Each wall is flat, endless, passes through zero and stands at right angles to its row. A trip goes straight from one point to another. Which walls does it cross, in order?
(in the rows, 128 means zero)

Walls:
(1): [78 82]
(2): [115 208]
(3): [115 152]
(4): [148 101]
(5): [118 161]
(6): [124  69]
Trips:
[190 110] to [178 109] -> none
[184 141] to [118 108] -> 2, 6, 1
[182 150] to [158 228] -> 3, 4
[201 109] to [115 163] -> 6, 2, 5, 3, 4

Walls:
(1): [ 13 132 145  97 128 197 122  76 113 158  41]
(2): [101 139  86 123 100 147 117  64  86  61 164]
(3): [147 113 144 114  98 173  97 138 169 175 199]
(4): [134 139 191 131 146 205  48  77 185 144 154]
(5): [172 210 152 107  83  68 122 143 151 112 161]
(6): [145 102  94 111 131  76 196 128 116 132 121]
Trips:
[101  52  71 145  86 136 150 110 141  93 155] to [152 234 129 160 114  70 173 159 128  87 167] -> 3, 5
[126 134  80 121  70  83 102 213 118  85 117] to [116 116  76 162 146  99 113 105 154 122 140] -> 5
[196  82  68  74 173 132  51 155  76 112  66] to [ 27  33 127 131 114 140 129 190 139  94  70] -> 1
[110 112 120 132 133 132  76 172  75 189 194] to [ 93 127 110 124 163  82 169 151 113 172  93] -> 4, 6, 1, 3
[124 142 119  81 184 155 152  75  58  96 142] to [ 83 105 158 196 187 158 112 133  59 169 128] -> 4, 6, 2

Walls:
(1): [109 144 170  95  91  69 129 152 165 158 158 124 116 112 138  78 127 165
 143  84 176  90 143 113]
(2): [137 122  63 155 111 215 213 104 166 150  48 101  92 130 173 152 114 121
  98 163  81 129 172 101]
(3): [ 98 138 136 142 159 170 122 133 156 168  97 107 151 197 136 126 152 127
  83 169 177 201 121 144]
(4): [ 87  87 118 116  99 152 148 143  56  90 107 107  82 182  90 139 155 158
 144 184 167 163 139  63]
(5): [136 112 134 159 180  62 128 158 110 128 167 122  83 144 130 188 118  58
 153  45  92 119 204 136]
(6): [106 139 126 166 134 203 107 141 190 122 118 114 135 204  61 129 131  85
 110 172 137 116 125 162]
(7): [147 155 122 146 175 123 135  74 147 203 135 113 159  81 129 143 147 136
 120 121  48 114 163 146]
(8): [189 137  81 135 115 131 174 128 208 197 134 157 184 116 140 148 115  52
 150 141 120 156 134 100]
(9): [116 162  93  41 123 102 148 110  91 135 128 134 144 108 228 111 162 138
 175  63 154 146 129 209]
(10): [ 71 136 103 141 180 144 173 152  96 110 150  85 152 108 139  88 147  51
  77  91  54 122 119 122]
Trips:
[159 178  89  87  34 192 130  68 136 153 122 130 124 187 151 166  67 178
 129 139 103 161  90 162] to [113 101 134 106 101 227 179 173 135 153  55 139  94 168 187 149 127 114
 159 120 116 200  96 128] -> none
[147 103  85 107  69 118  87 146 127 141  60  98  93 135 167 148 115 124
 127 109 163 132 172  84] to [ 67 151 140  68  84 129  79 148  54  84 115 123 132  81 114  68  57 158
 138 139 147 108 106 129] -> 8, 5, 2

Walls:
(1): [113  98 181  95  85 155 144 127 111 106 143 143 204 134  56 116 180 155
 157 166 102 126 107 143 110 161 163 196 102 126 101 127 131 134 111 105
 172 117 200 140 144 109 132 118 142 195 163 103]
(2): [188 124 163  82 105 135 174 116 163 157 165 123  95 119 150  82 103  68
 115 106  96 115 142  92  78 104  83  99  88 133 153 153 124 180 132 133
 155 133  75 145  85 135 120 143 112 179 138 129]
(3): [122 111 158 105 105 148 130 121 121  78  94 105  95  80 125 176  96 147
 176 149 145 151 104 167  89 110 168  99 123 137 146 153 100 191 181 164
 140 109 140 118  95 146 111 110 124 160 136  96]
(4): [136 111 136 173  72 180 178 112 174 120 105 133 137 153 126 104 129 183
 167  99 180 124 133 156  67  84 110 135 134  98 158 141 104 143 145 119
 186 128 151 100 127  72 109  98 101 136  67  92]
(5): [123 134 120 127 114 126 145 116 100 122 140 164  66 131 183 156 102  75
 149 146 147 167 167 107 197  76 105  99  82  87 134 128 150  73 118  92
 152 137 100 164  68 117 136 164 151 145  84 182]
(6): [122 182 109 170  68 131 130 118 140 154 119 140 128 140 112 101 116 114
  71 130 119 187 136 166  90 154  87 126 161 167 102 147 149  84  69 130
 148 101 145 151  75 102 101 109 186 197 104 133]
(7): [ 86 133 147 165 161  73 115  41 117 195 130  88  96 155 158 148 113 129
 154 136 160 103  99  62 196 122 111 152 116 127 123 139  87 126 119 103
 149 150 158  81 128 160 130 149 170 137 130 108]
(8): [ 42 107  86 106  90  30  74 127 119 124 130 125  93 133 106 115 148 172
 138 160 129 174 163 138 144  74 140 141 152 125 148 166  91 147  93  93
  98 112 104 105 184 120 120 150 130 139 146 114]
(9): [136 103 186  84 125 127 122 116 145 108 126 114 184  55 117 113 135 105
 113 127 140 138 133  87  99 191 144 107 117  88 128 129 168 148 149  71
 153  82 128 156 125 156 114  79 174 119 123 151]
(10): [153 177 156 150 160 168 123 104 142  82 178 122  94 104 118 132 166 137
 191 154 148 106 147 134 158 109 136 133 160  78 149 132 135 114 134  80
 140  86 119 207 135 108 100 149 146 151 101 153]
(11): [127 173  99 156 171 120 194  80 116 162 202 126 172 129 131  82  81 144
  95 147 111 172 154 118 147 151 163  75 109 156  95  87 152 160 136 118
 170 126 180 144 176  92 186 137 191 128 147 159]
(12): [133 142 136  97 153  72 128 122 115 149 118 178 127 112 130 156  98 123
 179 136 127 119 123 200 145 158 124 155 136 147  87 157  95 121 170 184
  65 105 122 203 153 117  69 133 132 139 130 110]
Trips:
[130 124 134 133 154 239 165  74 156 136 122 161 151  97 154 123 104 149
  73 104 122 113  92  85 159 194  55 143  85 131 153 151 155 122  93 107
 107 108  87 135  84 123 120 113 150 105  94 109] to [137 196 137 144 159 149 127 110 145 120  51 149 109 150 124 142 127 123
 137  92 123  85  99 158  30 178 150 134 161  99  98 124 123 150 105 108
 121 153 127  87 177 125 111 143 121 110  60 145] -> 11, 5, 7, 2, 12, 9, 3
[ 82 132 154 138 209  90  71  98 133 159  91 115 124 150 102 117 167  99
 109 138 111 149 149 161 121  97 135 138 131   7 101 112 126 153 119 128
 102 159 120 132  91 133 122 127 175 164 140  94] to [148 160 104 129 128 119 185 175 194 110 172  98  80 147 148 100 110 134
 155 170 123 138 116 107 148 143 158 122 175 105 165 108 126 136 149 148
 163 165  73 152 104 189 146 153 137 134 140 139] -> 1, 6, 2, 12, 9, 11, 3, 8, 7
[208 118 134 129 107  58 210 114 149 142 118 144 133  83 141 128  69 141
 158 180 167  84 183  89 146 145 135  86 125 151 156  77 133 122 160 124
  94 194 149 136 145 147 104 143 152 146 126 130] to [137 143 183 122 194 107 173 131 160 108 139 133 121 159 140 179 120 143
 153 131  89 130 160 121 125 163 180 137 167 108 147 134 116 103 115 102
 102 173 118 158  86 128 178 142 151 144  92 139] -> 3, 2
[119  76  83 149 103 138 112 124 136 147 134 128 137 118 145 161  86 156
 146 159 103 154 168 165 115  94 107 125  97  79 106 112 106 121 131 117
 141  75 133 102 136 132 148 104 181 144 103 153] to [100 137 115 121  91 111  81  93 163 116 107 157 153 129 156 151 126 149
 112 132 128 121 160 126 107 120  99 200 133 177 158  70 112 157 148 139
 116 130 128 167 151 127 201  96  97 106  97  90] -> 7, 9, 12, 5, 11, 6, 3

Walls:
(1): [ 82 117 110 167 138 163 216 110 108 160 179 106 216 122 142 158  79  73
 123 124 159 160 186 132 156 172 137 129 133  80  71 110 161 143 151 101
 173 153 159 121 133 145 176  99 139 137 148 109]
(2): [169 123 132 129 180 141 151   7  89 207 108 159 160 113 106 117 119 153
 120 139 147 161 106 163 148 102 134 132 183 116 115 119  95 148 114 164
 121 128 135 128 194  51 145 119 142 111 144  68]
(3): [100 139 144 116 114 126 125 191 145 104 206 126  89  95 126  81  95  93
 104 111  96 147  83 117 118 116 100 125  70 153 135 113 169 124 149 104
 155 153 171 161 173 123 144  73 151 122 162 176]
(4): [224 148 153 156 189 103 179  95 128 194 117 148  75 186 118 118 142 123
 127 139  71 116 159 159 105 191 175 160  93 177 169  64 135 172 186 177
 136 138  63 115 127 158 141 136 180 133 137 144]
(5): [122 154 111 154  74 123 162  94 166  73  99 121 105 100 157 156  99  85
 142  73 127  98 144  49 172 162 130 141 103 128  72 164 138 111  99 107
 163 108 145  81 123 134 118 164 107  99 119  98]
(6): [ 79 108 112 176 143 116 107 144 180 122 194 109  65 127 119 139 113 158
 118 135 163 113 156 152 111 117 160 119 121 106 170 144 113  99  98  76
 182 121 154 140 196 139 112 124 157 125  80 168]
(7): [120 129 138 169 173 191 127 175  84 147 133 115 167 146 136 118 145 138
 158 155 131 143 117 145 138 100 107 124 115 148  94 117  90 107  87 124
 109 126 121 145 148 121 139 164  55 139 161 126]
(8): [150 179  88 139 100 130 106 149 101 155 180  86 135 145 140 126 107 149
 137  78  75 155 136 185 111 138 111  84  99 192  81 116 125  96  90  79
 103 142 153 130 199 137 162  78 126 134 123 102]
(9): [104 182 138 148  80 171 151 132 108 124 109 145 133 139  90 132 101 134
 116 150 165 135  93  80 125  84 158 132  87 123 165 102 113 183 135 126
 118 108 120 133 187 139  89 117  87  90 148  87]
(10): [120 164 124  80  89 115  95 100 134 156 128 120 147 114 112 136 164 156
 124 142 123 139 105 112 113 158 134 127 148 135 125 109 140 131 122  94
 118  67 161 141 153  81 175 157 158 113 138 154]
(11): [108 103 157 116  80 122  85 174 142  78 163 100 170 140 183 144 141 148
  94  99 131 149 157 106  74  94 101 125 114  99 121 110 137 122 157 157
 150 131 148 127 161 152 115 158 132 118 133 122]
(12): [150  98  90 154 133 155 138 139  67 158 132 139 160 100 152  82 120 135
 140 111 122 106 142 139 138  99  90 148 193 131 137 186 153 146 106 115
 103 148 169  88  90 148 120  92 117 172 118 146]
Trips:
[141 120 125 131 142 126 158  89 116 140 117 165  92 140 133 130 122 131
 106 162 113 114 123 160 106 144 147 164 120  49  83 156 102  94 162  94
 138 145 156  74 116 114 172 158 104 112 113 135] to [165 204 129 112 104 106 131 125 102 179 120 137 157 130 122  81 141 119
 186 143 148 118 161 115 193 131 115  74 125 153 132 177 167 121 158  87
 153 130 100 141 151 113 154 194 114  78 167 109] -> 6, 7, 12, 8, 9
[147 152 124 135 101 101 118 128 184 159 153  96 140  82 133 105 160  92
 152 155 133 139 122 104 165 188 118 142 182 181 168 175 116 110 163  94
  72 145 112  73 161 112  92 150 162 125 128 105] to [133 122 102 120 110 121 148 132 136 144 122 193 108 119 116 147 132 116
 142  87 165 162 145 151 127 162 128 130 123 127 147 115 168 156 112 137
 109 139  82 102 101  72 154 105 138 148 141 152] -> 8, 1, 5

Walls:
(1): [128 127 140 167 119 158 131 123  82 155 112  82 111  91 117 144 132  53
 103 144 121 148 215 164  93 119 154 120 119 191 104 101 104 127 159 159
 117 188 192 139 104 118 147 125 137 119 145  97]
(2): [162  74 134 110 117 124 173  99 190 135 153  72  96 138  96 149 138 102
  87 139 141  81 150 122 106  95 166 113 140 158 141 147 107 163  89 151
 177 125  84 151 139 133 152 118 143 186 104 152]
(3): [145 116 159  94  77 102  70 131 163 177 147 127 106  75 111 128 141 155
 133 126 113 175 144  96 114  91  87  87 115  98 142 104 168 175 120  91
 146 160 100  71 128 104 149 135 134 189 101 109]
(4): [147 142 196 108 119  72 161 147 137  88 129 106 142  99 119 136  95 131
 111 111 128 113 171 137 118 100 175  85 146 155 104 126 178 172 142 148
 171 100 135  50  82 100 215  63 130  86 102 160]
(5): [160  98  53  83 146 160 170 123 105 164 108 176 127 137 153 128 110 122
 126 107 171 176 167 106 113  60 115 106 106 103 189 124 119  67 117 134
 170 104 166 166  66 121 129 162 131 106  77 108]
(6): [100 153 158 166 184 141 143 117 102 143 142 129 114 137 185 122 152 128
  82 201 141  69 215 117 130 137 127 174 165 112 130 157 192 148 156  60
 163 142 147 149  89 145  91 127 108 141 153 135]
(7): [158 130 152 137 207  99 117 126 121 165 122 124 135 140 123 111 173 132
 140  78 158 131 114 122 113  68 172 116 194 116 106 138 121 166 137  81
  48 203  61 153 179 105 133 103 133  91 157 197]
Trips:
[156 146  94 151 136 104 150 129 108 185 155 185  84 126 179 122  71 127
 122 153 132 111 139 184 117 107  57 106 146  95 113 173 112 158 133 112
 101 133 134 136  95 150 160 170 145 132 114  80] to [163 186 162  57 133 116 135  96 143  73  65 103 137  83  72  87 119 141
 166 124 135 185  63 151  76 211 167 119 115 135 148  87  79  90 143 164
 173 142 130 120 133  94 143 138 181 180 147 100] -> 6, 4, 5
[134  90 105  99 158 123 123 151  68  85 100 108 128 100 157  78 169 114
 119  87  71 160 147  76  89  87  86 161 174  78 125 165 133 160 158 136
 123 129 111  96  94 103 103 146 159 159  60  73] to [146 118  98 139 146 160 169 128 166 153 155 179 106 160 159 114 181 118
 137 127 150 141 171 139 130 113  97 150 134 119 112 134 129 180 118 104
  90 102 142  62 141  84 107 179 140 150 138 123] -> none
[ 91 154  99 134 106 200 118 113 155  42 171 136 127 140 134 145  89 116
 132 133 128 103  73 157 104  52 120 108 101 118  89 123 148 106 123 140
   7 198 126 133 145 101 106  93 206  97 134  59] to [107 113 162  66 159 176 100 190  49 109  72  93  70 117 103 196 125 163
 137 140 108 169 118  60 150 121 155 142 147 109 140 179  88 232 179 124
 144 156 133  75  90 106 125 102 137 104  85 111] -> 3, 4, 6
